Every row gives one point. Each copy is the shape, with its points in the same order, turned, moved and blurred by noise. Is it also mirrored, or only turned?

Shape:
+0.07  -0.10
-0.99  -0.03
+0.11  -0.55
-0.14  -0.38
+0.10  +0.17
-0.01  +0.13
-0.15  -0.36
+0.03  +0.02
Copy 1, 8 rows:
+0.03  -0.04
-0.04  +1.04
-0.44  -0.13
-0.33  +0.11
+0.30  -0.04
+0.22  +0.08
-0.29  +0.15
+0.11  +0.04
Copy 1 is: only turned
Copy 2:
+0.02  +0.23
+0.42  -0.77
+0.43  +0.33
+0.34  +0.07
-0.25  +0.04
-0.20  -0.01
+0.32  +0.07
-0.07  +0.12
Copy 2 is: only turned
Copy 3 (8 x 2):
+0.23  -0.01
-0.33  -0.94
+0.62  -0.20
+0.36  -0.33
+0.00  +0.13
-0.03  +0.01
+0.34  -0.34
+0.11  -0.01
Copy 3 is: only turned
Copy 4, 8 rows:
-0.05  +0.09
+0.64  +0.90
+0.26  -0.28
+0.29  +0.03
-0.28  +0.26
-0.14  +0.29
+0.29  +0.08
-0.09  +0.19
Copy 4 is: mirrored

Shape, 7 rows:
+0.08  +0.00
-0.11  +0.12
-0.38  +0.35
+0.51  -0.43
+0.14  +0.27
-0.09  +0.55
+0.15  -0.49
Copy 1:
+0.01  +0.08
-0.26  +0.18
-0.53  +0.30
+0.50  -0.30
+0.02  +0.43
-0.29  +0.56
+0.18  -0.34
Copy 1 is: only turned
Copy 2:
-0.10  -0.13
-0.29  -0.05
-0.62  +0.10
+0.41  -0.47
-0.08  +0.12
-0.34  +0.38
+0.06  -0.61
Copy 2 is: only turned
Copy 3:
+0.00  +0.14
+0.19  +0.06
+0.56  +0.01
-0.61  +0.17
+0.16  +0.35
+0.52  +0.36
-0.43  -0.14
Copy 3 is: mirrored

Shape:
+0.34  +0.25  +0.22
+0.09  -0.45  -0.39
+0.63  -0.10  +0.10
+0.24  +0.39  +0.11
+0.28  +0.05  +0.57
-0.39  -0.47  -0.22
-0.44  +0.11  -0.25
+0.35  +0.19  +0.47
-0.19  -0.21  +0.06
Copy 1 (9 x 3):
+0.34  +0.01  -0.24
-0.48  +0.41  -0.33
+0.16  +0.01  -0.63
+0.44  +0.12  -0.09
+0.20  -0.41  -0.17
-0.59  +0.37  +0.12
-0.13  +0.53  +0.38
+0.39  -0.28  -0.16
-0.28  +0.12  +0.12
Copy 1 is: only turned
Copy 2:
+0.13  -0.39  -0.15
-0.11  +0.42  -0.59
+0.01  -0.34  -0.62
+0.28  -0.32  -0.02
-0.26  -0.53  -0.10
-0.34  +0.62  -0.22
+0.12  +0.46  +0.13
-0.05  -0.56  -0.11
-0.27  +0.21  -0.09
Copy 2 is: only turned
Copy 3, 9 rows:
+0.18  +0.34  -0.14
+0.06  -0.60  -0.31
+0.53  +0.08  -0.32
-0.03  +0.38  -0.22
+0.34  +0.29  +0.22
-0.19  -0.68  +0.06
-0.55  -0.22  -0.07
+0.31  +0.41  +0.04
-0.09  -0.25  +0.11
Copy 3 is: only turned
Copy 4 (9 x 3):
-0.04  +0.49  +0.40
-0.06  -0.47  +0.31
+0.03  +0.19  +0.73
-0.23  +0.53  +0.29
+0.34  +0.50  +0.37
+0.15  -0.49  -0.17
-0.21  -0.05  -0.39
+0.19  +0.60  +0.39
+0.14  -0.09  -0.05
Copy 4 is: mirrored

Shape (8 x 4):
-0.35  +0.07  +0.31  +0.21
-0.02  -0.52  +0.12  -0.66
-0.02  +0.14  +0.12  -0.34
+0.07  +0.01  +0.37  +0.51
-0.33  +0.12  +0.33  +0.19
+0.17  +0.32  -0.10  +0.42
+0.11  -0.21  +0.22  -0.54
+0.20  -0.34  -0.31  +0.52
Copy 1 (8 x 4):
+0.31  +0.43  -0.18  -0.20
-0.70  +0.25  -0.75  -0.18
-0.06  -0.08  -0.62  -0.05
+0.27  +0.57  -0.12  +0.19
+0.36  +0.34  -0.18  -0.23
+0.30  +0.05  +0.18  +0.33
-0.34  +0.10  -0.75  +0.01
-0.31  +0.36  +0.28  +0.37
Copy 1 is: mirrored
Copy 2:
+0.04  -0.40  +0.39  -0.10
+0.66  -0.23  -0.53  -0.23
+0.04  -0.10  -0.22  -0.22
-0.01  -0.22  +0.40  +0.37
-0.01  -0.41  +0.36  -0.07
-0.19  +0.26  +0.41  +0.11
+0.34  -0.19  -0.48  -0.10
+0.47  +0.38  +0.50  +0.31
Copy 2 is: mirrored

Shape, 10 rows:
-0.05  -0.32  +0.38  +0.00  +0.09  +0.20
-0.46  -0.07  +0.46  -0.13  +0.14  +0.14
+0.45  -0.10  -0.03  -0.20  +0.00  -0.15
+0.01  +0.42  +0.10  +0.58  -0.30  -0.32
+0.00  -0.27  +0.54  +0.27  +0.15  +0.27
-0.04  -0.14  -0.05  +0.31  -0.47  -0.39
-0.27  -0.46  +0.54  -0.28  +0.11  +0.47
+0.31  +0.44  -0.24  +0.37  -0.56  +0.10
+0.01  +0.05  -0.78  +0.26  +0.00  -0.46
+0.45  -0.50  -0.42  -0.11  +0.10  +0.15
Copy 1 (10 x 6):
-0.29  +0.19  +0.35  +0.11  +0.00  +0.17
-0.20  +0.17  +0.04  +0.14  +0.27  +0.52
-0.25  +0.21  +0.07  -0.40  -0.24  -0.27
+0.28  -0.03  -0.39  +0.38  -0.03  -0.40
-0.33  +0.04  +0.36  +0.43  -0.06  +0.16
+0.37  +0.28  +0.09  +0.05  +0.20  -0.45
-0.51  +0.43  +0.50  +0.16  +0.16  +0.57
+0.21  +0.51  -0.42  +0.25  -0.44  -0.51
+0.78  +0.07  -0.10  -0.43  -0.32  -0.20
-0.06  +0.42  +0.51  -0.46  -0.54  -0.12
Copy 1 is: mirrored
Copy 2, 10 rows:
-0.19  +0.19  +0.21  +0.04  -0.06  +0.59
-0.30  +0.35  +0.62  +0.15  +0.15  +0.45
+0.39  -0.06  +0.02  -0.18  -0.15  +0.28
-0.32  +0.09  +0.14  -0.75  +0.18  -0.20
-0.43  +0.13  +0.19  -0.12  -0.19  +0.71
-0.09  +0.23  -0.31  -0.37  +0.33  -0.05
-0.26  +0.20  +0.39  +0.31  +0.09  +0.88
-0.17  -0.52  -0.05  -0.59  +0.32  -0.15
+0.10  -0.02  -0.23  -0.01  -0.04  -0.70
+0.24  -0.29  -0.37  +0.31  -0.32  +0.22
Copy 2 is: mirrored
Copy 3:
+0.43  +0.22  -0.08  +0.02  -0.46  -0.02
+0.41  +0.24  -0.40  -0.26  -0.23  +0.01
+0.15  -0.36  +0.20  +0.28  -0.40  +0.27
-0.30  -0.04  -0.33  +0.53  +0.07  -0.30
+0.32  +0.27  -0.15  +0.01  -0.61  -0.28
+0.18  +0.01  -0.06  +0.62  +0.24  +0.02
+0.70  +0.43  -0.13  -0.28  -0.62  +0.18
-0.59  +0.13  -0.09  +0.67  -0.12  +0.20
-0.29  -0.26  +0.47  +0.23  +0.46  +0.07
+0.16  -0.04  +0.74  +0.17  -0.40  +0.40
Copy 3 is: mirrored

Shape (11 x 6):
-0.36  +0.00  -0.45  +0.25  -0.26  -0.23
-0.36  -0.73  +0.03  +0.04  +0.04  +0.56
+0.11  -0.01  +0.26  +0.32  +0.93  +0.70
+0.13  +0.14  -0.13  +0.23  +0.55  +0.13
-0.44  +0.11  -0.01  +0.14  +0.46  -0.33
-0.09  +0.27  -0.12  +0.44  +0.02  +0.14
-0.07  -0.40  -0.42  +0.12  -0.53  +0.00
+0.02  -0.32  +0.14  -0.19  +0.27  +0.09
-0.20  +0.22  -0.41  -0.06  -0.21  +0.38
+0.27  +0.64  +0.38  +0.32  +0.32  +0.35
+0.09  -0.05  -0.47  -0.34  -0.19  -0.19
Copy 1 (11 x 6):
+0.18  -0.21  -0.48  +0.28  +0.41  -0.01
+0.84  +0.12  -0.03  -0.58  +0.03  -0.03
+0.39  +0.40  +0.64  -0.07  -0.40  +0.72
-0.02  +0.24  +0.18  +0.13  -0.03  +0.54
+0.06  +0.01  -0.46  +0.27  -0.32  +0.44
+0.14  -0.13  +0.14  +0.40  +0.11  +0.18
+0.26  -0.16  -0.33  -0.18  +0.68  -0.21
+0.05  +0.23  -0.06  -0.40  -0.13  +0.16
+0.25  +0.27  +0.00  +0.31  +0.32  -0.26
-0.21  -0.03  +0.72  +0.38  -0.34  +0.21
-0.22  +0.27  -0.37  -0.05  +0.46  -0.17
Copy 1 is: only turned
Copy 2:
-0.01  +0.26  -0.19  +0.53  -0.29  -0.16
+0.24  -0.51  -0.59  -0.23  -0.44  +0.30
-0.50  -0.60  +0.33  -0.61  -0.66  +0.47
-0.34  -0.22  +0.42  -0.15  -0.52  +0.05
-0.48  -0.02  -0.03  -0.06  -0.42  -0.51
-0.41  +0.08  +0.11  +0.22  -0.33  +0.27
+0.43  +0.01  -0.22  +0.51  -0.11  +0.10
+0.11  -0.29  +0.01  -0.37  -0.14  -0.09
+0.14  +0.40  -0.06  +0.06  -0.45  +0.34
-0.70  +0.07  +0.52  -0.37  -0.10  +0.43
+0.49  +0.29  +0.18  +0.14  -0.23  -0.18
Copy 2 is: mirrored
Copy 3 (11 x 6):
+0.13  -0.08  +0.42  -0.15  -0.01  +0.44
+0.42  +0.67  +0.12  +0.01  +0.55  -0.26
+0.34  -0.17  -0.47  -0.33  +0.39  -0.94
+0.05  -0.32  -0.26  -0.37  +0.20  -0.33
+0.18  +0.07  -0.13  -0.44  -0.39  -0.05
+0.22  -0.37  +0.13  +0.01  +0.06  -0.14
-0.06  +0.20  +0.53  +0.08  +0.39  +0.35
-0.15  +0.39  -0.24  -0.09  +0.25  -0.20
+0.34  -0.18  -0.06  +0.17  +0.35  +0.36
-0.01  -0.63  -0.40  +0.21  -0.02  -0.55
-0.25  +0.05  -0.05  -0.07  +0.30  +0.53
Copy 3 is: mirrored

Shape:
+0.23  +0.52  +0.40  -0.09  -0.37  +0.29  +0.25  +0.24
-0.01  +0.16  +0.04  -0.01  +0.09  +0.01  +0.17  -0.19
-0.13  +0.53  -0.61  +0.04  +0.10  +0.12  +0.07  +0.01
+0.07  +0.26  +0.08  -0.06  +0.06  +0.63  -0.29  +0.13
-0.56  +0.31  +0.01  +0.35  -0.13  +0.32  +0.15  +0.05
-0.50  +0.19  -0.28  -0.01  -0.08  +0.15  -0.28  +0.17
+0.05  +0.40  -0.14  -0.02  -0.04  -0.26  -0.31  -0.16
+0.19  -0.94  -0.03  -0.10  +0.29  +0.02  -0.07  +0.25
+0.19  +0.29  +0.11  +0.00  -0.49  +0.10  +0.17  -0.49
-0.35  +0.58  -0.18  +0.59  +0.82  +0.36  -0.15  -0.09
+0.01  -0.29  +0.19  -0.02  -0.12  +0.42  +0.45  +0.28
-0.04  +0.41  -0.16  +0.71  +0.12  +0.53  +0.08  +0.38
-0.06  -0.06  -0.17  -0.34  -0.01  -0.16  -0.22  +0.32
+0.87  +0.33  +0.00  -0.49  -0.05  -0.06  -0.68  +0.54
Copy 1, 14 rows:
-0.57  -0.11  +0.45  -0.08  +0.00  +0.24  -0.42  -0.41
-0.08  -0.03  -0.15  +0.01  +0.19  -0.05  -0.30  -0.13
+0.24  +0.03  -0.25  -0.39  -0.14  -0.18  -0.53  -0.52
+0.12  -0.08  +0.34  -0.37  +0.21  +0.30  +0.01  -0.47
+0.05  -0.20  +0.32  -0.40  +0.19  -0.50  -0.42  -0.16
+0.19  +0.09  +0.08  -0.60  -0.12  -0.27  -0.11  -0.11
-0.18  -0.19  -0.43  -0.36  -0.16  +0.05  -0.14  -0.18
+0.25  +0.38  -0.02  +0.55  +0.08  -0.15  +0.65  -0.06
-0.15  -0.39  +0.00  +0.07  -0.05  +0.28  -0.59  +0.05
+0.34  -0.31  -0.27  -0.59  +0.69  -0.50  -0.21  -0.80
-0.05  +0.19  +0.54  +0.35  +0.16  -0.14  -0.15  -0.21
+0.15  -0.41  +0.37  -0.26  +0.10  -0.44  -0.19  -0.89
-0.07  +0.36  -0.12  -0.22  -0.27  -0.03  +0.17  -0.12
-0.39  +0.13  -0.19  -0.24  -0.49  +0.77  +0.49  -0.70
Copy 1 is: only turned
Copy 2 (14 x 8):
+0.31  -0.78  +0.38  +0.10  +0.30  +0.11  -0.38  -0.09
-0.03  -0.33  +0.05  -0.36  -0.02  -0.09  +0.13  -0.17
-0.05  -0.18  -0.57  -0.27  +0.37  -0.07  -0.07  -0.43
+0.05  -0.47  -0.12  +0.10  +0.51  -0.24  +0.17  +0.10
+0.48  -0.17  -0.05  -0.69  +0.44  -0.19  -0.01  +0.09
+0.06  +0.12  -0.19  -0.37  +0.68  +0.11  +0.25  -0.08
-0.36  -0.40  -0.03  -0.43  +0.27  +0.09  +0.32  -0.35
-0.47  +0.53  +0.27  +0.18  -0.13  +0.14  +0.28  +0.48
-0.20  -0.48  +0.51  -0.34  +0.23  -0.40  -0.11  -0.41
+0.31  -0.47  -0.81  -0.61  +0.20  -0.36  +0.53  +0.28
+0.23  +0.07  +0.28  +0.13  -0.02  -0.07  -0.26  +0.25
+0.18  -0.46  -0.50  -0.39  +0.43  -0.20  -0.30  +0.43
-0.21  +0.06  -0.01  -0.03  +0.33  +0.41  +0.28  -0.23
-0.77  -0.72  +0.01  +0.56  +0.55  +0.53  +0.26  +0.01
Copy 2 is: only turned

Shape (15 x 9):
-0.56  +0.21  -0.02  -0.20  -0.13  +0.50  +0.50  +0.01  +0.42
+0.09  +0.33  +0.42  -0.15  -0.11  +0.27  +0.04  +0.37  +0.44
+0.21  -0.23  -0.03  -0.40  -0.20  -0.11  +0.23  +0.31  -0.27
+0.34  +0.34  +0.42  -0.38  -0.20  -0.08  +0.65  +0.13  -0.09
-0.15  +0.77  -0.44  -0.13  -0.33  -0.17  +0.09  +0.28  -0.48
-0.02  +0.23  +0.43  +0.02  +0.30  -0.15  +0.56  +0.03  -0.18
-0.02  -0.19  -0.34  -0.25  -0.14  -0.25  -0.06  +0.05  -0.24
-0.62  -0.19  +0.24  +0.32  -0.35  +0.21  -0.16  -0.01  +0.01
+0.13  +0.08  -0.27  -0.48  -0.70  +0.33  +0.00  -0.41  +0.16
+0.01  +0.02  -0.02  +0.45  -0.63  -0.21  +0.73  -0.44  -0.28
-0.23  +0.14  -0.45  +0.29  +0.05  +0.14  -0.16  -0.47  -0.25
+0.31  +0.32  -0.32  +0.03  -0.27  -0.10  -0.24  +0.02  -0.22
-0.64  -0.08  -0.09  -0.45  -0.08  +0.64  -0.02  -0.08  -0.46
+0.30  +0.69  +0.52  -0.04  -0.02  +0.46  +0.39  -0.68  +0.01
-0.42  -0.22  +0.19  +0.12  -0.15  -0.20  -0.26  -0.32  +0.18
Copy 1:
+0.25  -0.20  -0.05  -0.65  +0.05  +0.61  -0.41  +0.05  -0.22
+0.10  -0.33  +0.04  +0.13  +0.11  +0.20  -0.46  +0.20  -0.52
-0.48  +0.02  -0.04  -0.16  -0.20  -0.06  +0.25  +0.03  -0.43
-0.03  -0.12  +0.11  -0.35  +0.01  -0.25  +0.04  +0.48  -0.80
-0.06  -0.38  -0.82  -0.45  -0.25  -0.48  -0.06  +0.19  -0.02
+0.41  -0.20  +0.11  -0.26  +0.19  -0.12  +0.41  +0.19  -0.45
-0.34  +0.04  -0.13  -0.17  -0.37  -0.10  +0.24  -0.08  +0.08
-0.03  -0.77  +0.25  -0.21  -0.08  +0.40  -0.02  -0.15  +0.30
-0.53  +0.09  +0.14  -0.48  -0.32  +0.16  -0.48  +0.55  +0.16
-0.16  -0.37  +0.48  -0.96  +0.20  -0.54  +0.14  +0.11  +0.11
+0.07  -0.09  -0.18  -0.34  +0.11  -0.01  +0.16  +0.17  +0.76
-0.30  -0.11  -0.28  +0.00  -0.10  -0.46  -0.13  +0.23  +0.23
-0.22  -0.32  -0.37  -0.46  -0.21  +0.81  +0.33  +0.34  +0.14
+0.37  -0.12  +0.27  -0.36  +0.43  -0.06  -0.15  +1.11  -0.13
+0.16  -0.34  +0.44  -0.06  -0.36  +0.20  +0.06  -0.09  +0.37
Copy 1 is: mirrored
Copy 2 (15 x 9):
-0.15  -0.15  -0.31  +0.07  +0.27  +0.05  +0.05  -0.80  +0.79
-0.33  -0.10  +0.03  -0.40  +0.31  +0.17  -0.47  -0.63  +0.22
+0.47  +0.09  -0.28  -0.28  -0.16  +0.24  -0.07  -0.36  -0.12
+0.03  -0.34  -0.44  -0.18  -0.07  +0.70  -0.40  -0.34  +0.03
+0.53  -0.10  +0.52  -0.10  -0.07  +0.68  +0.03  -0.08  +0.57
-0.30  +0.01  -0.31  +0.16  +0.04  +0.69  -0.03  -0.29  -0.04
+0.39  +0.04  +0.03  -0.19  -0.30  +0.04  +0.26  -0.19  -0.02
-0.32  +0.51  -0.19  -0.35  +0.12  -0.13  +0.24  -0.07  +0.58
+0.31  -0.46  -0.19  -0.29  -0.39  -0.35  -0.30  -0.21  +0.62
+0.10  -0.31  -0.67  -0.03  +0.09  +0.38  +0.22  +0.54  +0.49
+0.01  +0.03  +0.28  +0.38  -0.11  -0.18  +0.26  +0.19  +0.45
+0.28  -0.16  +0.40  -0.18  -0.07  +0.10  -0.12  +0.15  +0.17
+0.19  +0.58  -0.15  +0.18  -0.43  -0.06  -0.03  -0.58  +0.76
-0.57  -0.44  -0.25  +0.38  -0.18  +0.32  -0.75  -0.04  +0.50
-0.44  +0.13  -0.09  -0.36  -0.20  -0.19  +0.41  -0.06  +0.27
Copy 2 is: only turned
